Each row is a point. Two turns around zero, p and q, are shown by what they do to some points. Write where each new point lands after one turn and then the other. Backwards means that the second turn is done in reverse. Each puzzle has new turns, and all numbers are rounded.
(in the rows, 128 means zero)

Turn p:
[161  91] => [96 90]
[130 102] => [103 122]
[141 162] => [164 120]
[119 165] => [163 142]
[ 88 119] => [113 166]
Turn q:
[143 125] => [135 114]
[136  87] => [100  97]
[104 172] => [148 174]
Where do these land?
q, then p: [152 118] => [104 118]
p, then q: [145 101] => [ 97 135]
p, then q: [104 184] => [185 106]
p, then q: [111 109] => [126 153]

Turn p:
[155  64 142] => [156 156  69]
[103 149 133] => [118 101 144]
[131 168 143] => [141 114 166]
[123 130  95] => [ 98 141 132]
Turn q:
[150 151 159] => [ 91 109 142]
[111  94 102] => [169 136 109]
[168 162 159] => [ 84 102 161]
[112 125  84] => [162 159 135]
[ 78 130 140] => [115 159  89]
[149 106 124] => [146 104 132]
Where do these land?
p, then q: [104 144 147] => [143 105 107]
p, then q backwards: [159 126  84] => [ 97 170 116]
q, then p: [ 80 104 143] => [ 84 155 148]
p, then q: [169 138 137] => [ 99 112 156]

Turn p:
[122 174 153  72] => [ 88 165 107  78]
[115 107 138 130] => [124 139 134 151]
[105 151 132 147] => [146 145 152 112]
[138  76  81 135] => [158  99  97 176]
[160 131 135 156] => [124  91 150 124]
Turn q:
[ 91  91 185 101] => [105 126  50 116]
[157  95 136 132] => [134 171 118 132]
[128 106 144  90] => [116 135  92 154]
[ 93 165 108 150] => [138  81 153 104]
[163 131  83 136] => [155 145 170 152]
[147 165 140 141] => [ 99 128 161 118]
[117 143 100 146] => [149 109 152 120]
Where do these land?
p, then q backwards: [122 144 104 156] => [114 121  99 151]
q, then p: [107  61 104 120] => [148  64 104 106]
q, then p: [117 161 136 122] => [125 149 131 157]
p, then q: [186 139 143  92] => [170  95  83 142]
p, then q backwards: [108 136 152 150] => [157 141 115 146]

Turn p:
[119 153 117 153] => [122  91 128 133]
[114 104 141 136] => [101 144 134 131]
[115 140 155 116] => [123 129 142  97]
[103 147 187  96] => [119 140 158  62]
[146  95  65 120] => [157 146 121 193]
[154 124 163 124] => [124 147 102  98]
[145 133  68 152] => [149  99 110 182]
Turn q:
[ 93 163  99 174] => [122 157  83 178]
[165 143 145 100] => [ 94 112 142  95]
[143  85 154 136] => [162  92 134 110]
[ 97 133 139  99] => [136 165 135 107]
[159 127 135 115] => [111 106 142 112]
[149  84  99 160] => [153  86 142 168]
[ 90 161 126 111] => [117 179 118 124]
Where do these land?
p, then q: [ 92 117 151 161] => [165 167 117 120]
q, then p: [119 103 109  75] => [120 131 119  67]
q, then p: [166 106 113 126] => [ 93 158 124 125]
p, then q: [168 173 142 119] => [112 111 186 133]
p, then q backwards: [ 95 140 125 159] => [172 131 113 126]

Turn p:
[118 191 164 128 101 125] => [ 90 176 136  92 156 117]
[116 164 104 144 141 136] => [116 141 145 151 162 143]
[171 108 147  99 136 168] => [150 136  86 146 111  81]
[140 134 126 166 102 156] => [ 81 114 117 145 135 114]
[110  75 126 155 120 108] => [121  84 143 123  86 146]
[100 121 121  93 142 106] => [163 142 134 114 118 160]
[117 108  99 159 161 151] => [128 110 146 183 119 140]
[122 141 100  76  74 106] => [137 131  78  81 153 170]
[159 109 166 132 173  96] => [166 116 166 115 111  80]
Turn q:
[140 157  98 143 128 122] => [127 125 103 158 131 104]
[ 96 129 125 157 116  87] => [127 109 102 155 120 172]
[184  96 153  77 173 139] => [176 133 153  57 127  88]
[155 176 160 100 148 152] => [141 130 145 114 190  92]
[112 135 112 139 152 146] => [122 108 148 149 121 113]
[ 99  99 120 106  92 105] => [135 164 128 134 103 174]
[111 104 127 174  88 145] => [ 68 127 117 129 104 152]
Where do these land?
p, then q: [160 177 136 109 106 123] => [184 114 139 153 132 112]
p, then q: [ 95 133 176 153 145 164] => [102 128 111 156 172 172]
q, then p: [ 83  83 151 111 107 132] => [ 97 179  95 135 111 110]
q, then p backwards: [147 120 133 167 108 124] => [132 119 129 130  82 141]
q, then p: [154 131 119  85 165 132] => [153 115 132  91 147  91]
p, then q backwards: [117 128 112 160 114 152] => [104 139 122 160 112 140]
q, then p backwards: [140 124  69 111 151  70] => [145  76 124  77 165 157]
